Rows are points. Any point is a mix of the corners, with weights that add up to 1. It lies inside the corners' shape when no weight is negative. Say inside or outside, and name the corners with a negative weight.
In the rows, zero is written as 128.

Corners:
(1): [123 168]
(2): [157 139]
(3): [139  58]
Points:
[151  21] => outside (1)
[154 138] => inside
[139  68] => inside
[140 173] => outside (3)

Corners:
(1): [107  79  67]
(2): [107 182 114]
(3): [204  81 145]
(4): [ 42 141 120]
Points:
[103 129  95] => inside
[ 55 118  54] => outside (3)
[145  61  99] => outside (2)
[109 128 106] => inside

Corners:
(1): [115 180 206  83 101 175]
(2): [156 189  69 196 139 153]
(3): [197  90  53 165  81 122]
(4): [120  72 122 112 125 113]
(5): [165   7 179 141 111  91]
(6): [189 118 107 123 164 147]
(7): [128 187 147  60 140  97]
Points:
[147 154 132 134 153 144] => outside (3)
[156 165  89 168 129 143] => inside
[135 172 121 111 128 142] => outside (5)
[177  60  84 151 126 103] => outside (1)
[177 124  86 121 116 131] => outside (2, 5)
[164 129 151  92 130 114] => outside (2, 4)

Corners:
(1): [155  92 202  98 131 146 166 138 107]
(2): [146 156  69 179  98 134 170 197  81]
(3): [ 52  66  78 101 119  68 158 158 167]
(4): [139 108 126  89 160  38  98  58  46]
(5): [ 56  89 112 168 124 167  50  90 163]
(6): [ 72 183 209  78  75 166 105 163 175]
(7): [149 143 169 181  92 149 170  99 159]
(8): [181 183 158 139 142  61   7  92 115]
(9): [132 153 127  58 158 100 171 133 176]
(10): [140 168  89 138  22 114  18 118 122]
Points:
[113  90 165  76 174  64 127  79 113] => outside (2, 10)
[114 147 159 135  92 136  94 134 129] => outside (9)
[ 72  94 152  99 101 140 151 123 170] => outside (2, 8)
[150 130 234 100 185 107 121  45 132] => outside (2, 3, 10)
[133 143 135 131 101 123 118 120 141] => inside
[108 115 120 138  98 103 107 130 133] => outside (9)
[128 143 113 119 101 111  84 137 120] => outside (7)
[164 167 153  97  92  76  70 172  43] => outside (5, 7, 9)

Corners:
(1): [120 106  73 207  81 137 161 171 115 176 176]
(2): [ 60 107 159 163 105 101 163 139 143  86 141]
(3): [ 35  63 129 126 107 149 142  98 148 149 109]
(4): [197 249 213  79 172 167 115  38 229 125 131]
(5): [ 79 123 107 175 168  96 181 110 149 143 110]
(6): [131  88 121 180  96  34 168 108  90 167 189]
(7): [103 108 141 198 117 121  71 129 152 170  51]
(8): [138 192  55 122 147 134  86 103 100 166  80]
(9): [145  94  64 151 119 124  71 157 180 155  86]
(10): [ 72 118 148 138 103  93 185 149 150 163 102]
(11): [194 145 234  74 160 168 157  56 187  75  91]
(12): [176 163 238  85 212 142 131 113 183 106 142]
Points:
[116 122 114 163 119 105 143 124 145 147 116] => outside (3, 12)
[127 121 114 163 112 134 142 135 144 153 139] => inside
[ 98 133 160 145 123 117 147 117 157 109 132] => inside
[121 125 156 149 138 125 156 117 167 136 129] => outside (8)
[102 128 119 158 153 110 156 114 149 143 113] => inside
[140 135 154 123 134 132 123 112 150 135 121] => outside (5)
[124 119 136 149 133 117 139 115 145 139 132] => outside (10)
[116 151 166 113 153 127 156  85 162 128 119] => outside (1, 7, 9)
[117 133 134 130 129 120 146 116 150 139 119] => outside (7)
